Each row of a before or after table is a point. The points were changed in one or more steps. Then noise was added and the rows were shuffled. The steps act on how far a point lies along the listed directions, d1 being the first. Name the steps. A step turns or swaps two directions, mirrors them in a line or flattens them onto one, adds a multiple of one to another, or multiplies one. Angles are multiples of 10 degrees, from the lower direction toward the higher: turns from -170 to 170, lines from 10 to 170 but not 90. Use the fewest steps. Two steps may share a direction if one is a turn and the other turns, adds or multiplies; they go together, in the order done. Otherwise the lowest direction goes first.
In the rows, zero is written as 128.

Directions:
(1): [125  67 148]
(2): [191 130 143]
(3): [143 108  68]
Before (9 x 3)
[[116 136 111]
 [142 141 107]
 [ 77 119 134]
 [103 135 164]
 [ 98  78   7]
 [129 110 174]
 [129 107 140]
 [ 85 189 130]
 [157  76  96]]
After (9 x 3)
[[109 190 137]
 [105 120 141]
 [125 136 113]
 [121 110 173]
 [146  76  94]
 [112 136 167]
 [127 107 140]
 [136 139 108]
 [134  81  14]]
Steps: multiply d2 by 0.4

Directions:
(1): [157  81 140 131 188 168]
(2): [184 132 161  68 112 112]
(3): [ 90  81 126  89  87 166]
Before (11 x 6)
[[154 163 107 165 151  93]
 [141 113 135 123 140 166]
 [ 80 181 135  89  23  50]
 [148 121 141 170 198 117]
 [ 92 124  86 136 129 133]
 [162 188 132  76  86  77]
 [132  75 146  74  82 135]
 [141 113 141  70  87 156]
 [ 96 163  95 111  58  89]
 [119  91 114 174 177 169]
 [136 125 118 143 157 117]]
After (11 x 6)
[[ 68  67 111 134  96 154]
 [132 116 129 136 145 168]
 [109 148  86 161 148 113]
 [195 155 136 100 127  89]
 [ 86 100 111 117  95 178]
 [188 119 167 120 182 109]
 [126 147 130  42  51 110]
 [ 49 172 119 104  22  63]
 [156 125 129 122 153 113]
 [154 120 124 183 197 145]
 [ 87 166  84 128  66  90]]
Steps: turn d2 and d3 by 60 degrees; multiply d2 by 1.3

Directions:
(1): [146 184 180  73 162 135 106 111]
(2): [ 68 163 162 138 102  80 173 119]
(3): [175  95 205 166 116 117 135 145]
(4): [108 113 133 156 220 133 162 123]
Before (9 x 8)
[[189  68  45 140 141 154  91 126]
 [186 162 152 104 125 176  73 132]
 [112  36  40 202 137 118 119 146]
 [ 78 148 118 146 154  80 207 118]
 [ 98 128 140 146 136 104 163 103]
 [211 113 146 144 182 163 111 144]
 [ 91 126 124 139 123  99 140 155]
 [ 72 165 127 118 156 123 177 124]
 [ 68 140 118 184 102  95 153 152]]
After (9 x 8)
[[117 106 150 197 171 120 145 160]
 [144  66 178 201  46  71 126 158]
 [168 111 124 130  23  91 100 132]
 [103 115 139 145 156 115 164  97]
 [100 117 136 166 172  85 202 130]
 [147 203 151  93  60 111 110 126]
 [149 187 100  76 105 174  71 119]
 [ 77 129 107 151 161 125 184 143]
 [121 108 134 142 155 109 136 161]]
Steps: turn d1 and d3 by -60 degrees; swap d2 and d4

Directions:
(1): [102 133  88 134 134 150 179 168 189 108 192]
(2): [ 84 108  85 116  35 149 106 120 144 128  96]
(3): [ 63 187 154 157 137 127  89 132 115  62 130]
(4): [ 98 160 145 133  93  91 218 127  82 146 118]
(5): [118  92  74 183 172 137 153 141 108 102  64]
Before (8 x 11)
[[103 141 130 153 136 151  84 123 135 101 163]
 [112  93  93  95 104  95 229 141 121 184 130]
 [ 55  97  71 147  72 172 129 142 159 124 124]
 [139 153 144 103 117 133  85 129 112 157 139]
 [ 78 131  92 144  73 166  82 132 146  98 106]
 [113 154 138 198 177 109 106 131 115 103  77]
 [121 163 180 110  90 102 181 116  90 176 146]
 [ 99 150 118  81  46 147 193 151 152 159 174]]
After (8 x 11)
[[142 126 136 148 175 143 116 130 142 123 184]
 [112 143  99  83  74 151 237 176 183 163 222]
 [147  68  72 134 167 162 210 165 184 174 186]
 [100 172 183 112  68 105 159 109  79 168 129]
 [148 150 156 101 115 125  73 119  99 165 124]
 [200  93 114 127 184 143 157 142 143 166 153]
 [ 55 112  71 101  64 111 217 152 143 148 136]
 [140 148 153 193 190  99 102 120  96 118  64]]
Steps: multiply d1 by 2; mirror d2 and d3 in the line at 130 degrees

Directions:
(1): [171 114 124 147  43 175 119 158 118 151  91 171]
(2): [156  83 149 160 133 175 141 101  56 105 163  79]
(3): [166 129  88 151 180 131 122  55 114 173  93 167]
Before (12 x 12)
[[121 155 130 103 128 130 129 133 178 132  89 142]
 [168 109  99 152 172 136 133  66 103 151 104 131]
 [111 154 136 104 146 106 124 145 131 106 151 108]
 [163  80 145 156 150 173 128 102  59  97 148 101]
 [140 105 140 163 130 152 130 122  81 133 141 113]
 [127 150 106 101 103 112 106 126 174 174  92 213]
 [100 115 156 133 122 128 139 166 111  82 150  81]
 [121  98 170 135  77 155 148 166  94  97 165  83]
 [137 138 124 126 106 121 119 138 151 134 113 163]
 [109 136 131 141  95 144 135 150 155 132 124 136]
 [173 136  80 135 117 128 123 108 145 193  61 211]
 [136 127 114 149 107 124 124 143 144 153 107 177]]
After (12 x 12)
[[135 111 137 159 137 145 130 118  92 138 136 117]
 [177  47 180 180  64 220 155 128  13  96 178  60]
 [111 166  83 102 198  61 125  99 188 155  92 157]
 [123 155 128 101 131 128 128 133 173 130  86 144]
 [130 121 130 158  99 162 139 129 125 135 129 129]
 [140  70 174 168  92 190 147 155  43  70 163  55]
 [139 141 118 128 119 115 118 124 150 144 107 166]
 [130 137 102 143 131 108 120 131 160 167  99 189]
 [105 175  90  86 133  76 103 114 209 186  82 230]
 [121 200  50  93 176  41 114 103 231 214  36 250]
 [130 133 154 118 121 134 125 155 103  96 160  93]
 [152  91 145 147 154 159 128 108  75  98 146 102]]
Steps: add -1.5 times d3 to d2; turn d1 and d3 by 40 degrees

Directions:
(1): [135  84 148 123 108  95  96 120 158  61 154 167 125 158  96 197  68 176]
(2): [ 58  87 106  85 184 160  98 104 109 135 174 147 152 167 183 120 156 168]
(3): [124 120 110 128  35 140 160  90 103 176 133 121 188 192 118 102  86 143]
Before (8 x 18)
[[129 111 135 122 177 118  85 141 142  93 150 140 120 113 138 149 137 139]
 [108  99 132 120 105 111 121 115 129 121 142 133 147 160 116 154  94 156]
 [154 133 140 137  86 110 129 132 130 120 121 129 130 131 112 147  98 130]
 [128 154 103 130 143 151 142 133 110 166 118 107 135  99 138 105 161 100]
 [140 124 136 123 145 125 120 129 142 115 139 132 113 115 116 145 124 130]
 [154 145 129 135 102 120 141 132 124 136 118 120 126 125 115 113 116 118]
 [134 127 124 130  89 141 154 108 122 138 124 124 155 168 115 116 112 122]
 [128 132 136 140 118 125 132 129 120 150 117 119 135 127 116  98 116 124]]
After (8 x 18)
[[125 127 149 135 187 114 101 152 140 107 122 131  94  89 125 125 140 124]
 [135 138 143 139 149 104 126 151 140 116 111 115 102  92 114 145 133 112]
 [123 117 119 114 107 143 137 104 120 153 147 126 152 154 126 119 115 139]
 [152 147 156 137 229 116 107 173 166  59 109 133  55  58 122 160 174  90]
 [129 127 110 125 124 135 127 124 123 136 134 128 141 125 122 139 125 129]
 [126 110 100 127   8 146 154  76  91 196 148 116 228 219 122  86  73 151]
 [126 134 145 119 220 117  88 165 143  84 130 137  74  70 155 157 171 119]
 [130 133 139 117 214 118  95 158 143  86 134 138  77  80 145 140 164 123]]
Steps: multiply d1 by 0; turn d2 and d3 by 140 degrees; multiply d3 by 3
